Each row of a before or after table is a point. One or more steps were done to the points. Then noise was added and the rows were shuffled. The steps act on columns, c1 being the first. What was done? A step turns or swaps two columns, mirrors them in a line or flattens them onto one, adds a multiple of one to another, or multiplies or shifts one. Angles are multiples of 10 degrees, from the lower column toward the higher: turns from -170 to 170, lines from 10 to 170 but not 90. Use the fewest steps. Two steps may share a column if one is a turn and the other turns, adds or multiplies; they go together, in the order done. Otherwise the lowest column goes first.

Before (14 x 2):
21, -26
20, -45
-55, 4
-58, -35
56, -51
7, 22
-50, 25
37, -34
-34, 77
-9, -48
-31, 31
0, -29
38, -71
12, -57
After (14 x 2):
-60, 5
24, -22
11, -32
-1, -47
70, -53
2, 18
-61, 21
-51, -35
41, -37
32, -53
-44, 36
-53, 80
60, -69
34, -44
Steps: add -0.3 times c2 to c1

Before (11 x 8):
9, 30, 0, 60, -32, 38, -32, 74
-49, 2, -22, 36, 28, 0, 65, -63
-10, -29, -11, 18, -15, 23, -61, 33
-15, 25, -38, -25, 56, -58, 16, -14
61, -39, 59, 27, -24, 6, -48, 105
-45, 28, 38, 6, 51, 12, 10, -57
-77, 17, 1, -33, 8, -50, 71, -27
25, 23, 36, 66, -17, -33, -60, 78
-49, 6, 4, -11, -16, -90, -7, -44
-21, 54, -1, -69, -12, -45, 33, -71
8, 3, -13, 35, 10, 5, 49, -75
After (11 x 8):
3, 4, 21, 39, 12, 3, 51, -105
-39, 8, 31, -11, -36, -89, -7, -75
-14, 56, 33, -68, -23, -49, 36, -103
-71, 24, 31, -33, -29, -53, 73, -55
-3, -27, 19, 20, -15, 23, -60, 6
27, 22, 67, 64, -7, -33, -60, 49
-45, 26, -7, -26, 40, -58, 17, -44
18, 33, 35, 60, -23, 37, -36, 47
61, -31, 84, 25, 7, 4, -46, 72
-54, 0, 4, 37, 0, 2, 66, -93
-64, 32, 69, 6, 20, 9, 10, -87
Steps: turn c1 and c5 by 30 degrees; shift c3 by 30; shift c8 by -30

Before (13 x 12):
-13, -16, -26, -44, -8, -23, 21, -1, -45, -52, 13, -11
21, 6, 4, -45, 12, 24, -22, 37, -35, 28, 31, -11
-16, -2, -24, 0, 55, 17, 18, 34, 0, 16, 19, -3
39, -24, 39, -19, -2, 15, 7, 33, 3, 13, -54, -17
-21, -22, -5, 25, 3, -18, 8, 32, -22, -8, 22, -24
16, -121, -25, 24, -2, 16, -2, -97, 0, -26, 18, -5
4, 7, 5, 13, 8, 25, 21, 22, -29, 17, -2, 14
-6, -6, -8, 9, -8, -31, 5, 0, 13, 17, 4, 9
-7, 7, 14, -10, 8, 9, -47, 11, -10, -28, 4, 1
40, -1, -22, 13, 36, 3, 1, 12, -27, 4, -3, -12
-11, 7, -7, 21, 34, -1, 21, -55, -9, 24, 11, -35
20, 9, -25, 22, -4, 33, 20, 34, 15, 1, -17, -31
-19, -1, -35, 14, 20, 20, -38, -14, -22, 22, -26, -21
After (13 x 12):
-54, 0, -37, 16, 5, 23, 1, -14, -8, 22, 30, 43
61, 8, 6, -44, -34, 21, 2, 37, -13, 25, -11, 26
46, -120, -26, 26, -15, 15, -4, -97, -21, -25, -14, 1
60, 6, -25, 20, 16, 32, -37, 37, 18, 0, 9, 1
-19, -5, -10, 8, 2, -31, 2, 1, 25, 17, -8, -8
-19, 9, 11, -10, -6, 9, 25, 12, -28, -27, 4, 39
-32, 7, -6, 21, -30, -3, -39, -55, 6, 22, 22, -4
-38, -15, -27, -42, -6, -23, -20, -1, -81, -52, -14, -15
116, -24, 37, -18, 42, 15, -17, 33, 13, 12, 34, 3
-49, -1, -25, -1, -50, 20, -12, 32, 9, 14, 29, -13
123, -4, -22, 15, -20, 4, -11, 14, -24, 5, 31, 5
9, 7, 8, 15, -5, 28, 2, 23, -18, 18, 6, -27
-65, -23, -4, 22, -22, -17, -24, 33, -25, -6, -10, 5
Steps: multiply c1 by 3; turn c5 and c11 by 130 degrees; turn c7 and c12 by -120 degrees; add 0.7 times c10 to c9

Before (13 x 20):
8, 58, 93, -36, 26, 18, -28, -25, -19, -40, 16, 56, 48, 29, -95, -34, 44, -43, 24, 22
1, 59, 62, -40, 29, -3, 29, -61, -35, 8, 77, 41, 18, 33, -46, -29, 28, -45, 41, 99
-41, 40, 21, -8, 57, -58, -43, 20, 20, 42, -53, -1, -16, -77, 63, 1, 33, 58, -3, 25
3, 17, 36, -79, 26, 0, -51, -20, 32, 62, 19, -8, 32, -24, -9, 23, -49, 71, -26, -8
-49, -44, 3, 16, 51, -66, -23, 33, 83, 26, -12, -41, -74, -74, 13, -54, -19, 41, -13, -1
-29, 68, 0, 13, 91, 20, -6, 15, 10, -48, 45, 16, 41, 11, -23, 42, -44, -56, 13, 52
-50, -70, -11, -30, 34, -46, 23, 40, 3, 17, -60, -38, -3, -107, 36, -4, 4, 51, -17, 6
-97, 13, 44, -27, -24, -18, -20, -21, 55, 82, -43, -15, 1, -48, 11, 55, -8, 38, -71, -5
-45, -9, -5, -27, 25, -59, -10, -9, 74, 80, 0, 17, 44, -88, 46, -8, 6, 28, -55, -53
-56, -14, -47, 23, -7, -53, -39, 24, 16, -6, -18, -44, 22, -30, 39, -48, 28, 59, -8, 32
-19, 23, -76, 18, 80, 7, -20, 51, 20, 28, -13, -43, 2, -60, -57, -47, 26, -21, 27, 73
6, 83, 50, -40, -19, 71, 15, 0, 21, -17, 37, 75, 28, 1, -30, -27, -1, -18, 54, 57
-5, 56, -23, 39, 80, 29, 16, 41, -45, -12, 57, 55, -32, 10, -57, -9, 9, -5, -34, 42
After (13 x 20):
-13, 51, -31, -32, -17, 4, 16, 41, -46, -11, -65, -46, -35, 9, -98, -10, 8, -20, -32, 52
-19, 82, 61, 16, -53, 53, 15, 2, 19, -18, -47, -69, 27, 0, -10, -29, -2, 41, 57, 65
-31, -16, -59, 20, 43, -37, -42, 23, 17, -7, 5, 70, 25, -32, 33, -48, 28, -58, -6, 43
-84, 15, 59, 44, 3, -11, -21, -20, 57, 81, 18, 61, -1, -48, 27, 57, -7, -13, -68, 2
-16, 59, 121, -2, -71, -14, -27, -27, -19, -40, -23, -52, 47, 29, -67, -33, 41, 52, 22, 33
-1, 27, -100, -29, -8, -12, -25, 54, 20, 28, 16, 47, -2, -60, -100, -48, 24, 5, 26, 83
9, 56, 82, 1, -21, -19, 27, -62, -34, 9, -78, -37, 12, 36, -46, -30, 30, 61, 43, 108
13, 19, 47, 108, 7, -4, -53, -20, 31, 62, -17, 5, 31, -23, -30, 21, -50, -5, -24, 2
-45, -11, -10, 38, 67, -40, -10, -9, 76, 82, -15, 10, 47, -88, 10, -9, 9, -3, -57, -42
-40, -68, -14, 55, 60, -31, 22, 42, 6, 17, 49, 58, -1, -108, -9, -2, 3, -21, -16, 13
-24, -43, 6, 15, 55, -57, -20, 33, 83, 26, 4, 60, -72, -74, -29, -52, -20, -42, -13, 8
-51, 43, 29, 44, 96, -36, -46, 22, 22, 41, 36, 20, -15, -79, -7, -2, 32, -39, -3, 35
-15, 68, -2, -45, 24, 11, -9, 16, 7, -47, -54, -1, 41, 13, -93, 42, -45, 33, 11, 60
Steps: turn c1 and c12 by -150 degrees; turn c1 and c11 by -160 degrees; multiply c3 by 1.3; turn c4 and c18 by -140 degrees; turn c6 and c15 by -20 degrees; turn c5 and c15 by -60 degrees; shift c20 by 10

Before (9 x 48):
-10, 20, -14, 10, -2, -7, -15, 20, 15, -23, 6, 14, 30, 9, -19, 10, -16, 9, 18, 30, -8, -21, 29, 7, 80, -4, 27, 17, -27, 3, 25, 10, -9, 5, 1, 17, 6, 21, -11, -18, -24, 2, 19, -13, -15, -14, -17, -25
3, -16, -8, 13, -8, 31, -33, 0, 18, -21, 1, 16, -18, 10, -18, -17, 34, 15, 4, -13, 0, -13, 20, 11, 0, 29, 48, -1, -1, -22, -10, -10, 1, 5, 11, 8, 5, 28, -1, -32, 10, 14, -11, -8, -17, -24, -15, 1
-21, 5, 10, 0, -11, -8, 9, -84, -58, -28, 15, -7, -24, 19, 4, 6, 9, -8, 46, -15, -5, -21, 9, 15, -24, 6, -16, -35, -16, 15, -10, 4, -13, -4, -2, -12, 15, -2, -16, -32, 16, 10, -14, -12, -15, 9, 5, -20
12, -14, 1, 0, -6, 23, -4, 3, -12, -22, -17, -2, 34, -22, -2, -3, -21, 37, -2, -18, -2, -2, 14, 11, -22, 34, -18, 11, -30, 17, 3, -14, 12, 14, 0, -22, -3, 21, -5, 1, 17, -1, -18, -10, -21, 10, 31, 16
-19, -20, -20, -1, -6, 22, -5, -62, 10, 26, -19, 6, 21, -23, -9, 2, 7, -27, 10, -4, -14, 15, -7, -14, 17, 25, -3, 0, -6, 11, 14, 3, 2, -11, 10, -13, 1, 4, -10, 34, -5, 12, -5, -19, -28, -26, 21, -25
20, -10, 5, 8, 40, 10, 11, 17, -27, -15, 13, 55, 35, 20, 31, 0, -19, -21, -7, -12, -3, 20, -5, 17, -12, 6, -4, 14, -21, 19, -10, -4, -70, -38, -44, 21, -5, 20, 14, -20, -24, 3, -15, 27, -27, 14, 23, -3
2, 10, -8, 6, -11, 31, -27, 20, -26, -24, 15, -6, -13, -15, -15, 17, -4, 31, 5, 2, 1, 5, -6, 6, -30, 16, -15, 11, 1, 14, 27, -9, 2, 14, 11, 2, 8, 19, 19, -26, -17, 12, 13, -7, -11, -5, -13, -4
-31, -21, 7, -29, -11, 31, 12, 18, -10, -27, 19, -5, 36, 20, 0, -13, -1, 34, -4, -16, -18, -16, 9, -36, -19, -41, -18, -68, -13, -121, -12, -2, 10, 18, 12, 5, -44, -9, -11, 15, 11, -1, 2, -12, -23, 11, -12, 92
9, 3, -1, 2, 9, 1, 18, 19, 12, -22, -24, 4, 27, -16, -6, 15, -14, 28, -2, 8, -8, -3, 20, 1, -19, -6, 21, 17, -32, -2, 13, -6, 10, 10, -20, 34, 7, 2, 20, -28, -17, 9, -12, 2, -24, -7, 2, -9
After (9 x 48):
-14, 20, -14, 10, -3, -6, -15, 20, 16, -22, 7, 14, -35, 9, -22, 10, -15, 9, 18, 31, -8, -21, -25, 7, 79, -15, 28, 17, -27, 3, 26, 10, -12, 5, 1, 17, 6, 20, -11, 25, -24, 2, -8, 6, -16, 1, -17, -25
-22, 5, 11, 0, -12, -9, 8, -84, -59, -28, 14, -7, 26, 20, -7, 6, 8, -7, 46, -15, -5, -22, -3, 15, -24, -10, -16, -35, -16, 14, -10, 4, -16, -4, -2, -12, 15, -2, -16, 20, 17, 10, 28, -12, -15, 1, 5, -21
-3, 10, -9, 6, -11, 31, -28, 20, -26, -24, 15, -7, 8, -15, -15, 17, -5, 30, 6, 2, 0, 5, 15, 7, -29, -8, -15, 11, 2, 14, 27, -9, 0, 13, 10, 3, 8, 19, 19, 29, -17, 12, 2, 8, -11, 12, -13, -4
5, 3, -1, 2, 9, 2, 18, 19, 12, -22, -24, 4, -28, -17, -2, 15, -14, 28, -2, 7, -8, -4, -19, 1, -20, -8, 21, 17, -32, -2, 13, -6, 7, 9, -20, 34, 7, 2, 20, 18, -17, 8, 25, 6, -23, -6, 2, -9
8, -16, -8, 13, -7, 30, -33, 0, 18, -22, 1, 16, 0, 10, -17, -17, 34, 15, 4, -13, -1, -14, 3, 12, 0, -34, 48, -2, -2, -21, -10, -10, -9, 5, 11, 8, 5, 29, -1, 22, 10, 14, 25, 9, -17, 36, -15, 0
-28, -21, 7, -28, -10, 31, 11, 17, -10, -27, 19, -5, -25, 20, -10, -13, -1, 34, -5, -15, -18, -16, -34, -36, -18, 25, -18, -67, -13, -121, -11, -2, 18, 18, 12, 5, -43, -9, -10, -13, 11, -1, -10, -8, -23, -30, -13, 93
14, -14, 1, 0, -6, 23, -4, 3, -13, -22, -18, -2, -23, -22, -9, -3, -21, 38, -1, -18, -2, -2, 12, 12, -21, -35, -18, 11, -29, 16, 2, -14, 1, 15, 1, -23, -3, 21, -5, -10, 17, 0, 16, -4, -21, -29, 31, 17
20, -10, 4, 9, 39, 9, 11, 18, -27, -15, 13, 54, -22, 21, 41, 0, -19, -21, -7, -12, -3, 20, 8, 17, -11, -1, -4, 15, -21, 19, -11, -3, -71, -38, -44, 21, -5, 20, 14, 10, -24, 3, 23, -7, -27, -33, 23, -3
-19, -21, -20, 0, -6, 22, -5, -62, 10, 26, -19, 6, -36, -23, -21, 3, 7, -27, 10, -3, -14, 15, 21, -15, 16, -14, -3, 0, -5, 12, 14, 3, -2, -12, 11, -13, 1, 5, -10, -32, -5, 11, -13, -5, -27, 19, 21, -25
Steps: add -0.3 times c16 to c1; multiply c46 by 1.3; turn c13 and c46 by -150 degrees; turn c15 and c44 by -50 degrees; turn c23 and c26 by -140 degrees; add 0.3 times c26 to c33; turn c40 and c43 by -150 degrees
